Each wall is flat, endless, passes through zero and stands at right angles to its row. A trip goes straight from one point to another. List the walls that it crosses, first one first.

Walls:
(1): [  5 -23 -19]
(2): [ 4 21 -4]
(3): [19 -6  6]
(4): [-14  -2  15]
(5): [-12  -2  11]
(6): [36 -5  4]
Trips:
[-21  -2 -25] to [-20   5  -3] -> 5, 4, 2, 1
[-13 -19  -2] to [ -5 -35 -14] -> 4, 3, 5
[  6   1 -14] to [ 6 14 22] -> 1, 4, 5
[-18  18 -35] to [24 10 21] -> 1, 6, 3
[ 0 -7 21] to [-24 -21  16] -> 6, 3, 1
[-7  7 -4] to [-15  12   8] -> none
[  1 -19   5] to [-60  -6 -31] -> 6, 3
[-9 -4 33] to [ 0  7 31] -> 6, 2
[ -2 -36   5] to [-11  -7  -1] -> 6, 3

Walls:
(1): [-19   7  29   0  -9  53  13 -36 -17]
(2): [-32 -16  23 -18  17 -25 -33  10  42]
(3): [ 24 -33  13  17  -6  23 -17 -60 -10]
(4): [-47 -34 -27  19  25   8  -3  -5 -18]
Trips:
[-15  15  12  36  31  -3 -20 -26  26] to [ -4 -42  10  56  25  -9  10  -7  29] -> 1
[-39  16  11 -10  47 -43 -33 -49   9] to [ 15 -40   2 -22  23 -35  -5 -18   6] -> none
[-10  -8  -1  17   2 -37  -1  -6 -48] to [-20   3   0  12  18  19 -15  18 -18] -> 3, 1, 2
[ 17  10  -2  20  46 -39  12  -9 -32] to [-28  31  -5  41  35  -4 -45  13 -18] -> 2
[ 38  14  -2   0  -6  27 -15 -21  -2] to [  4  33  20  16  25  17 -13  12  41] -> 2, 3

Walls:
(1): [ -1 -20   9 -15  -7  -6  15   8  -4   2  -3   0  17 -25  -6  15  26 -11]
(2): [ -5  -1   3  13  13  20 -16 -20  -3 -26  33  -1  14 -27  -5  -2   1   5]
(3): [  6   2 -11 -27 -16 -24   6  17   9 -14  17 -13  24   0 -20  -9   5  10]
(4): [-28  -6 -23  14 -34  13  -5  -6   1  10  17 -28 -13 -11  -6   6   8  30]
(5): [-17  11 -19 -19 -30 -22 -14 -12 -16  27 -45  18   8  12   5  17  15  15]
Trips:
[  4 -21  28  22 -23   4  -4 -13 -14  34 -22  33  -2   0  -9  -3  29  10] to [-27 -10  35   1 -20 -26  -4  17 -16  15   7 -14   8  -6 -17  41 -33  31] -> 3
[ 24  13  17  -9  -4   9 -11 -15  31  15 -11 -13  60 -22   3  23  -3  18] to [-10  -4 -18  38  38  -1  20 -23  11 -16   9 -22 -28 -11  43  -1 -18 -13] -> 5, 3, 1, 4
[ 6  4 -3  0 -9 16 -1 -8 -3  1  5 31 23  2 55 -2  7 29] to [ -6  19  28   9  28   7  -2   8  19   9  -6   6  -8 -16  36 -23 -28   2] -> 5
[-30   4  -3  -6   1 -12 -31  -9   5  -1  29 -40 -22 -17  14 -24  22  -3] to [  4  27  24 -27   9  -9   4   0  22   5 -10   1  18  25 -19  23   4  50] -> 5, 2, 4
[  4  -5   4  12  23  14  24  50 -16   7 -19 -26 -14  11  12   8  22  20] to [ -1   4 -11 -21   1  18  -1  -9  -8 -13  19  31   6 -20   7 -33  38  27] -> 3, 2, 5
[  4  25 -20  17 -25  18 -38   5 -22  17  -2  16   4 -23 -26   7  39   7] to [-14  18  -5   7   2  15  16  -6 -36   1 -16  -3 -11 -12  11  30  13  31] -> none
[-18  -2  18   3   7 -15 -16  20 -26  11  39  16 -11   0 -22   2  19 -29] to [-10  18   0  12  15  22  24  -5  13 -29  -7  -1  13 -14  -5   2 -47 -33] -> 3, 1
[ 14  34   2   2 -32  28 -14  19 -21   0 -28  19  32 -12  -7  15   3  17] to [-19   5 -22 -44   7  23   0 -21  17  -6  -2  -4 -14   5  38   2  27 -34] -> 3, 4
[-19  17  11 -24 -10   0  -2   5  10   7  -4  43   1   6  12  -6  18  40] to [ 34   7  -9  -9  16  -9 -45   5   4  25  12  13  11 -23   6  25 -13  30] -> 4, 2

Walls:
(1): [ -6  12   8   4 -17 -19   2  10  12 -19 -15   3 -24 -47 -18  10  15  10
 -10  18  -5 -25  16  45  24  -1  -5  21  15 -10 -14  -9 -22  15  17 -14
  24  22  -4  32   9   8  40   4  -8 -27  11  -8]
(2): [ 32  23 -18  -3  -7  18   1  -3  10  -4 -19 -52   7  10  46   3   9  -2
   0 -29 -17   8  13 -11  -5 -15  20   8 -29  10  -4   1  17 -15  -3  -9
  19 -18  -9  -3  29 -22  23   3 -22   4 -11  -3]
(3): [ 31 -21 -14  24 -18  10   9 -21  21   9  12   6  23   0  41 -20 -11 -19
 -14 -10 -14  -1 -17 -34  10 -17   8  -3  -6  27 -37  11 -15  20  -5   4
  14 -22  24   1  -7 -39 -12  -3 -19  -6 -12  10]
(4): [ 16   5  31  -6   8 -10   7  -3 -13  -6  18 -10   0  24  -7  -3   9  12
  17   2  15 -13  -6 -30 -11  -1  19  16   7  27 -29  16  15   5 -16 -10
 -23 -41   4  23 -47  26  25  -4   7   8   4  17]
(5): [-24  14   8  14 -28  -6 -29 -17   8 -11  23 -22  37   0   6   1  37 -22
 -14  22 -59 -15   4   4  -3  -1 -18  17 -10  -8  -8  39 -23   3 -28 -11
   5   2   0  22  -8 -16   8 -11 -27   3  27  10]
(6): [-14 -16  -3 -16   5   6   3  -8  -2  -7 -15 -32 -37   3  -1 -30 -11  35
  -1 -25 -16 -13 -10   2   8  38 -20 -30  54 -37  33  -9  -9  -9 -16 -11
 -20   6 -13 -19 -14  26 -14  12  -7  -5  11  -5]
(7): [ -9  10   6  -4  12   9  10  18  15  25  18   4   8 -10   3  25  -6  20
  13  -2  17 -13  19   0 -17   7 -10 -24 -30 -38   7  18  15   4   8 -20
   5  -4  14  27 -26 -31   6   6  30  -2  31  10]
Trips:
[  4  -6 -21  30  12   2   5 -24  18 -16  -5  36 -12  10  11  14 -14  22
  26  15  23   3  24 -60 -10 -18  11 -11 -10 -37 -10  16  23  38  -2  19
  -6  -1   2  20   1  31   3   4   0 -12  -9  18] to [-15  -3 -19  26   3  16   7  13  -8  11   7  16   2 -10  -3   8 -15  16
   1  21  -8  21  -4   0 -16 -18 -34  20   1  -7 -27 -30   7  51  27 -17
  -4  -3  30  34 -20 -37  -7   2  25 -21  20  10] -> 1, 4, 5
[-41   4  36  40  20   7 -16 -22  12  -5  17  -1  -2 -46 -35  15   8  -2
 -28 -34  -4 -15 -11 -13 -16 -20 -27   5 -19 -37 -14   9 -16  -1  14  20
 -23   5  15  42   2   1  15 -24 -21 -13 -30 -30] to [ 21 -13  30  -8 -24  12  19  -7 -50  -9 -30 -26   9  -3  -2   3 -24  12
 -54 -11  15  -8   3  -8 -26   9   4  19 -14   6   0 -17 -18  -1 -10  -1
   7 -18   6   8  32  23  24 -35  18  20  -8   0] -> 4, 7, 2, 5
[-32  -5  -7  10  -6  -8  -4 -14 -14 -20 -16  -2  11  40  -8 -38   6   5
 -12  -6  22  -8  16  22 -43   5   6  18 -17  -9 -17  11 -31 -23   9  -8
 -16 -16   9   9   8  12 -15  14 -21  12 -10   5] to [ 22   9   4  16 -25   6 -10   1 -14   6   3 -12  -5  18  27  -6   7 -20
 -10  12   8   4   7 -14  21 -11 -29   9  -1 -27   5 -10   9  -5  22  10
 -33  -8 -11 -26   4  22  11 -20  19  33  -5  13] -> 2, 5

Walls:
(1): [ 18 -20   1 -14   3 -16  11 -25   8  -1   5  17  15   2 -18   3  23  -7
 -15 -28  -1 -28  -5  52  19  -8  -3  15  -5 -18   6  18   0  -2  19 -26
 -16 -40 -13  -6  24  14  19   0  -9 -17  -8   9]
(2): [  2  -6  43   9 -13  11  22   8  -3  10  25 -22  18  14  10  25   6 -14
  20   5  16 -19   4 -19  -2  30   6   3  -4  16  25 -13  20  -4 -10  -7
   7   9   7  -5 -34   0  -6  18  17 -29  -9  17]
(3): [-14   3 -13  10 -18 -11   2  19 -11  12 -22 -14   3  15  -3  35  -7 -22
 -22 -33 -21  -4 -14 -13  10   4   4 -10  29 -13 -34 -13   6  15   2 -14
 -10   4   9 -11   3  18 -17   7 -15   8   7 -13]
(4): [ -5 -11  -3 -13  10  13 -21  21  12 -18  33   4  -9 -15  20 -42   0  15
  -3   1  15  31  32  -5 -13  -9   6  13  24 -22   5  20  12   8 -35  22
 -24  -3   5   2  11  19 -38  -5 -20  32 -48 -20]
(5): [ -1  -7 -22  28 -15 -16   2   4 -13 -12 -17 -11 -30  -5  15  23   7   1
  11 -23 -11 -37 -21   9   2   7   7  -5  16   0 -19   9  13 -17   6  -1
  -4 -15 -36  11  15  -6 -11   6   4  12   5  27]
Trips:
[-17  39 -11 -17  37  -3   4 -30  36  -9  -5   1  18 -11 -20  26 -26  -4
  30   7   9   0 -10   4  11   3  21  -6 -10   2  -7 -11  -6  15  35  18
  11 -20 -10  19  -2   2   8 -10   1   5 -15 -11] to [-27   8   8  19   2   4  -7   3  -9   8  33  -6 -20   4 -27 -22   2  -9
  40  11  -4  -8  -8  -6   9   6 -21 -57 -18  12  -7  -2   7  -3  -9  19
  15   1 -17   6  10 -23  20 -15 -10 -34 -21 -16] -> 1, 2
[  7  -5 -12   9  -6 -38 -34  34   3  21  -2   0  -3  17   7   2  13  21
  22   8 -14  20 -30 -21 -24  -8 -11   4  -3   9 -10  -3 -14   0 -13  -8
   9 -22   1  -1   8  -9   5 -10   7   3   1  -3] to [ -4   7  -3  -4 -13 -33 -14  20  -7  26   3   5   1  -4   0  18   0  -5
  -6   1   3 -16  -3  -7  16  -6  -2   4 -16 -24  -7  -6 -23 -37  -7   3
   6   0  14  -3  -4   8  -3   8  -2   7  16 -20] -> none
[  4  15 -13 -40  -5  -6  22   2  -2  -3  15 -12  13 -12  23  -4  -5  -6
  21 -60  11  13  -1   1  -2  -2 -21 -21  14  36 -14  24  18  20   4 -23
  31   9  -3  -9  -3  11  -4 -39  10   5   6  27] to [-10  13 -14   3   7  -5  10  -1  -6  17  14  13   4   3  12  -7   7   1
  -7   7 -35  13   9  25  -1 -15  11  23   2 -10  19 -18  15   7  20  20
  10 -13 -12  15   8  10  14  26 -14   8  -4  10] -> 2, 4, 3
[  5  -9  20 -22  18 -25  -9 -14  -3 -40 -15  18  20  16  23   4 -19  -5
   5   0  -9  17   2  -6 -31   6 -11   8   5   7   6  31  41 -37 -19 -12
   3  29 -13  -6 -11  15   4  -5  29 -19   8 -29] to [  3  20  15   7 -15   9  13 -12 -22   1  -8  14   6  -4  20   8   5  -3
  -2  -4 -27   2 -17 -20 -17  21   3   1   5 -18   5  25  13 -10  25  -3
  38  10   1 -11   1 -17  17 -18 -13  -5   4  17] -> 4, 5, 3
[  8 -24  24 -14 -11  -2  12 -15  24  -5  -6  10 -14   5  16   6 -20 -42
 -13  25   7  23  38   0  -9   0   6  21  10 -18  -2 -11   2  -1  26   3
  -8  -8  12 -15   5   7  32 -26  16  -2 -17  20] to [  9  41   5   6   7  12   7   4   2 -12   0 -14 -20   5  11  -6   8   7
  25  19   9 -10 -11   6  14 -26 -21  -4  28  10  17  -8  17  14 -11   7
   5  23 -13   5  28  11  -4   6  -8   3 -41  15] -> 1, 5
[-30   2  -6   0  15 -19  32   1  18  20   5  12 -17  -6  35  30 -12   6
  -2 -11 -30 -23  13   2   6  23  -1  27  13  -1  20   5  -6  21   3  -9
  24   1  -2   3  35   7   5 -39  12  -5   5  26] to [-19 -23  -5  10  28   2  10  -2 -14 -22 -13 -26  -6   5  10 -26 -15   8
 -11  -2  -8  12  34 -12   5  -9   4 -35 -34   0   4   9  -6 -10  16   8
   9  16  18 -18   1   4 -10  11  -6  31  20  13] -> 2, 1, 3, 4, 5

Walls:
(1): [ 10  -8 -11   9 -41  13  -7  25  13  10  14   7  19  26 -24 -14  -5  -9
  25 -18  -7  17  19  -7 -11   6  -3   3 -34 -11 -15   7   7  15 -19   5
  20   3  24  21  18  -5  14   3 -11  20 -13  -1]
(2): [ -1  -4  14  -6   4   5  29  20  25   1  -1  26   6 -17  -4  24  40  31
  11  -1 -27  10 -19 -43  21  -2  31   3   1  -2   3 -34  13 -10 -21  -7
   0  -8   0   9   5 -11  12  -6  35  12  14  12]
(3): [ -9 -29  -2  11  -5 -16  19   7 -25   5 -30   8  13  16 -13  15  24 -10
 -40 -33  18 -15   2  11 -13 -14   9  10 -26  22  -6 -25 -10  10   2 -12
 -14   3  22 -26  10 -12 -17   0  -1   7 -24 -28]
(4): [ 17  -8 -17  12   8  -7   2  11 -31   4   5  24  14  15   3   8 -15   0
   5   0 -11  29  13  20 -15   6  17  40 -15 -18 -11  -4  -9  -8 -10 -23
  12 -15  -8 -35  11  -5   4 -28 -16   7   5   8]
(5): [ 18  12   2  10  23  14  16  10  -6 -25 -37  32  25 -17  20  35  -7   2
 -38 -31  -6   0 -21 -15  -3  22   5  10  -1   8 -32 -32  -9  -2   4   8
  18   0  16   9   4  -2  29   2   4  -5   1 -20]
(6): [ 20   6  -1   5  34  13   8 -13  14  22  -6  -3   8  11   8  -1 -19 -10
  -6 -22 -15  -8   1  17 -13 -20  26  -2 -19  -5  -7 -32   7  31  -9  21
 -21   3  -8 -13 -12   3   2  -5  10  -6  -1 -24]
(7): [  1   2 -38   9 -39 -18  -8  -7   0  39  12  18   9 -15 -12   5  22 -17
   4  25 -11  -2  12  41 -15 -13  -3 -19  -8  -9  -4  13 -18  10   2  -6
   8   4  11 -36 -15   0  -4  26 -52 -19   1   7]
(8): [ 10   4 -17  24 -27  22  31  21  -5  -5   3   6  15  19  11  15  12  -7
 -22  16  13  31   1   8  -8   2   9   4  -2  14 -16 -10 -33   4  34  -3
   2 -25   2  13 -19 -23  23 -27  17  -4  -4  -1]
Trips:
[ -6  -3  30   3   7  -1 -11   5 -15  10  17   5   9  20 -21  -2  -6   1
 -18  45 -19  25  22 -10  15 -22  40  17  27  14   7 -15 -15 -13 -27  11
  35   2  -1 -14   4 -22  -8 -12  -8   4 -22  13] to [ 13   5  -6   7  13 -15   3  27 -26 -19  13  21   8   2 -13  -5  26   5
  10 -21   6 -24   9   6 -18  -2 -34 -11  16   6  13   7 -31 -26  38  -1
   5 -18 -23  -3  12  -4  20  -5 -19  15  -9 -18] -> 3, 1, 2, 5
[ 21 -52   7 -24 -32  -1 -22  -8  11  -4  11  36 -11 -12  13  -6 -13  -8
   1  -4  27  18  -6  -5  23  18 -18  24   0  -6   6   5  19  21   5  24
   6  17  -8  10 -18  27 -15  -4  12   7   4 -10] to [ 15  19  11  21  -7  27 -11   4  -5 -14   5 -18   4  -4 -10  -7 -13  -8
  24 -10 -20  22 -10 -40  19 -28  -3 -19 -30  -2 -15   4  -8 -14   7  -9
 -17  -3 -14   9   9 -12  23 -20  25  -5 -10 -26] -> 2, 8, 5, 6
[ 11 -23  12 -19   1 -17  13  16  13  -7  -8 -12  -5  -4   3   7 -33  16
   0   8  16 -30  14   2  28  18  10  -8  -7 -23 -19 -19  37  13  16 -15
  12  -2  28   0 -11   8  11 -40 -11  33  11   3] to [-27 -13   7 -26   8  26  -3  -2  29   0 -19 -32  20  -4 -15 -22 -31 -23
  11 -10  -3 -15 -36  16 -15  26 -40  23 -21  30  10  -4  -1  17 -35 -32
  -4 -31  13   1   6 -27   6  12   8  12   3  -1] -> 3, 4, 2, 5

Walls:
(1): [ 15  -1  -7 -17  25  -3   0 -18   8  11 -23  35   2 -24   3  13  24 -32
 -19 -18  25  -4 -14   4  26  -9   7  15  44  -5  -9 -26  15   1 -10   6
   6  32  12 -17  11   6 -22  53  21 -20 -13  32]
(2): [ 25  -6  -1  16  10  -2 -11  16  34  25  12 -29   3 -34  22  -2  12  25
  23 -25 -15  -5  -4   9 -10   4 -17  16  20   9   7  35   9  21  -6  17
   9 -11   3  26   1 -11 -19 -23   8  -2  36 -18]
(3): [-12  -5   5   4  29 -15  21  -1 -18  -4   1  21  14 -11 -21 -19  27   2
 -15  28  18  -3  16 -11  20  -8  31  29  -3 -20  -8   6 -23  -3  24  14
  22  24  24 -28 -13 -27  16  14 -29  -7  15 -21]
(4): [ -2  22 -11  17  17 -14 -12   3  -4 -29  -9  38  -2   3 -14   7   1  19
  -1 -25   4 -19  -4   8  38 -13   6  33   6  21  -9  21 -20  25  30 -13
 -14  31  41   3 -25  -8  25 -15  -9  32  15 -11]
(5): [  3 -28 -37  35  28 -25 -30 -24 -21 -38  -6 -23   1  23 -21  11 -27   4
  -7   1   3 -27  14  14   1   6   6  12   7  28   1  12  25 -22  26  23
  11   7   5  -3  -5   4  20  20  -9  40 -18 -21]
(6): [ 28   3   6   5  28  37  15   7  -1   6   5   9 -16   3   9  37  12  -7
  -9  16  12 -10  25   8   7  -8 -21  -1  45 -38 -20  15  15  -4 -29 -34
  24 -36  -7   7 -26  10 -19  13 -29   9  -4  28]
(7): [ 20   7 -29  32  17  14  16   0  38 -29  14  -1  -9 -10  31  -3 -25 -19
   7  27  14  13 -11 -28   8   3   8   5  -2 -11 -38 -41  -4 -31  26   0
 -17 -17  27  -1 -17  27  15  -1  27  13 -22 -36]
Trips:
[-12   4 -11  -6  31  17 -20  36 -18   3  17 -49   1  20  44  56  27   3
   4   5  10  26  25 -14  38  40  42  23  -3   4  11 -32   6  12  20 -11
   4  -1 -22 -11   1   7   4   0 -14 -19  -3 -12] to [-34 -14 -45 -25 -21  29  -1   0  24 -10   8 -16   7  -5  14  18  -3 -14
   8  18 -15 -11 -12   8  -3  25 -12 -25 -10  24  14  11  12 -24 -10  -6
 -11 -19  43  32 -11 -30 -24   0  12   7  10  -2] -> 2, 3, 6
[-37  -5  19   2  21  14  -8  13 -21  -2  19 -23  -7 -17 -13  11  -8   6
  -2   4 -23  15   9 -41 -24  -6 -27  21  28 -37   0  -8  24  -5 -17 -38
 -48 -26   6  -5  -1 -25 -14  23   8  -6 -17  30] to [ 11  11 -19  -6  -7 -21   9 -26   2   3  29  -1  27 -49  -3   9  34   7
 -13  33   9 -16  10  23 -24  50 -20  11 -19  19  -9 -46  -2   6 -28  20
 -19  -6  11 -15  -4 -22 -34  19 -18  18  15  28] -> 2, 3
[ -6  44   4  15 -32  21 -37  -9  30  -9   7 -27  -3  32  -1 -32   4  -5
   9 -15   7 -19   7 -12   7 -11  10  26 -31 -44  22   9  32  17  -1  22
  28  26 -24   3   2 -11 -41 -12  12  11  35  -5] to [-17   7  15  -6   8  22  -9   0 -13 -12   1  53  -9  -9  36 -13  12   1
  18 -24  -1 -11 -21   4  -2  34 -43  19  22  37 -12  -2  -5  -9   1  38
   4  12  -9  15 -11  -7  49   6  10   2 -16 -31] -> 4, 5, 7, 1
[-17  10  -3  -7  10   8  -3  -3  15 -19  18  34  -9  17  -5   1 -43  -7
 -20 -27   3  -9 -18 -33   2  18  41 -22  -2   5  12  10 -25  -9  26  16
  -4  -8 -20  37 -11   1  -1  -9 -23  25 -10 -19] to [-14  15 -21 -32 -16  36 -29  11  17  14  23 -21   9   0  -2  25 -19  25
   0  19  14 -14 -23 -14  -6   2 -17 -21   0  27   5   3  16  44  -9  16
 -36   9  13 -52  -9  19 -11  32  11 -16  -7 -13] -> 4, 5, 1, 2
[ 18   9  19  25 -29  25  24   9 -21 -17 -42  -1 -23  31 -22 -17   9 -20
  -1  23 -36   3 -37 -28   8  25  44  13  22 -21  10   4  18  27  35   2
 -31 -16  22  17  19  -7  -9  -4 -11  -1  -5   4] to [  9  -2   7  50   5  30  11  -1 -12   1  56  36   5  32  13   0 -21   5
 -31 -24  11   0 -59 -18 -32  28  48 -13 -21  -5  -6 -13   7  10  22   2
  22  21  -7 -45  12  43  10 -14   1 -26 -16 -35] -> 5, 4
[ -3   5  15  51 -29   0  14   6  16  38  21   7  25  27  32  11 -12 -11
   2 -28 -34 -29   9  -2  17  16 -27 -25  33   0 -30  13   3 -29  -7  -9
 -21 -20 -21  44  -7  17  18  42   2 -19 -23  -4] to [  7 -17   4   8  14  -8  19 -19  -4  14  22  15 -21  -7  -6   9 -10 -15
   7  20 -14   6  37  -1  48 -19  21 -31  -8   1  -6 -16  21   8  -4  -1
  12  39 -13 -11  -7   3   4  -8  22   2 -20  32] -> 1, 2, 5, 3
[ 10  -6  36  51   1  -3  -4  41  14  13  -2   4  -1  15  35   7 -20  14
   6 -17  11 -28  -3 -27  25 -19 -16 -34  21  35   6 -27   4  23  11   3
   1  31   1 -17 -52  18 -12 -11  33  45  -1  10] to [-20  34 -12  15 -25  26 -52  -6  27 -25  17   4 -12 -34   7  16   2  -6
  -3  -4  -2 -49  -5 -13 -14 -36 -12 -18 -24  11  -8  -5   7  17  25   2
  15 -34 -25 -10  53 -24  19 -39   7  19  28  42] -> 1, 6, 5, 7

Walls:
(1): [ 18  -5  13 -12 -20  25  -2  -4  -8   5   9 -14  16   4  14  -6 -12   6
   2 -20   6  10   8 -22   0 -11   3  -2  -2 -24  -8   0  20  10   0 -15
 -10  -4  11   4 -24 -10 -10   7   8 -17  11   1]
(2): [  2   7   8  -8  13  -5  12  13   0  -3   0 -15 -15  11 -11  17  -8 -20
  -3 -11   5 -21   4  19   8   0   6  16  11 -18   5  -9  -1   6 -12   0
 -15 -19   1   4  -7   8  18  23  16  11   7  -8]
(3): [ -9   0 -15  12   0  19  27   9  -7 -31   1   0 -12  -3  -3   4  -1   4
 -27  -8  20 -26  13 -17   0   3  -2  -8 -12 -18  21  -1  20 -15 -20   0
 -23  16 -10   6  -6  -8 -14   0  -4   5   0 -23]
(4): [-20 -25  -2 -32  26 -17  -1 -12  -8  19  22   6  -9 -11   8   1  24   3
   9   0 -18  29   1  -2   6   2 -15  10  15 -10 -16  -8  -7   5  15   5
  29  -3 -32   2  24  27 -16   8   6   4  -6 -20]
(5): [-33 -13 -13   7 -21   9   4 -26  -5  38  11  13  27  -2  -9   1 -14   7
  -2  24  -5  -9  -4 -17   2  -8  -7  29   5 -10  -2  -3  -8  -9  -4   4
   7  22 -24  22 -11 -14  -3  11 -26   9   3  19]
(6): [ 20 -15 -18  -5  -5 -25  13  19  13  17 -25   2   9  -7  15 -25  33  -2
   2  10   8 -16 -11 -22  -8 -26 -12  21  -9   1  -3  12  -1  -4 -18   6
  -4 -24  -5  14  12  28  -2  -5  -9   4  25   2]
(7): [ 17 -11   6 -21   7 -12  14  -8  10   9  30   0 -16   5 -12 -10   8   3
 -23   0  -5   4 -21  -2  31   2   3   9   2  20   7 -26  11  -3  17  -8
   1   6   6  -9  -4 -13   8  12  -7   5  -5  18]
(8): [-41 -10   9 -16 -16   3  -1 -11  14  15  14 -10   6  39   8  -8 -14   9
  -5  -8 -34  22  -5   2  14 -20   5  14 -11 -11  -5   7 -13   3   2  11
 -10  -1   1  -8 -14  10  -2  -8  13   1  15 -20]
(9): [-11 -12  -7   1  13  -1 -10  15   6  51  -1 -13  26   4  -3 -23  21   6
 -26   0  -8 -20 -13  -6   5 -10  -1  -8  17 -10  -9   3   9  -2   2 -16
  10  -8  -8 -11   8  -2 -23 -10  -9 -22  -4  -6]
Trips:
[  9  16   8  -6   8  -2  -9  19   1  17   5  -7   3  10  -2  -5 -14   1
   7  -3 -16  19  -8   8   9  15  -7   3  19 -20  10  35 -13  -5  14  11
   3  16 -17 -28  11  18   6  26  -9  28  -8 -13] to [-13   0 -10   5  30   9 -12  24 -13   4 -22  19 -14  12  -6  -3 -19  32
 -10  15 -10  22 -14 -13  -1  -4  13 -24   7   8   0  20 -14 -12 -15  12
  33 -19 -22  -3  -1  14 -10  13  21  26  -5   1] -> 2, 6
[  3  20 -28  12  -8   0   0  17  -9 -27  34  42 -22 -19   0 -35   4  18
  11   3   7 -12   8  -1  28  13   6  12 -11   0 -15   9 -20  -9  -7  -9
  -2   0  12 -10   2  15 -40  -2   8 -14  -1  -4] to [ 10   1   2 -11  -1 -15  -1 -22 -12 -17 -12   4 -26  13   1  -6   0   4
   5   5  25  21  -3   4   1  23   2   0  -3 -11  17  -2 -18 -14   7 -14
  -1  -5 -17  -3   3 -13  -8  -4   0 -21  12  -8] -> 7, 6
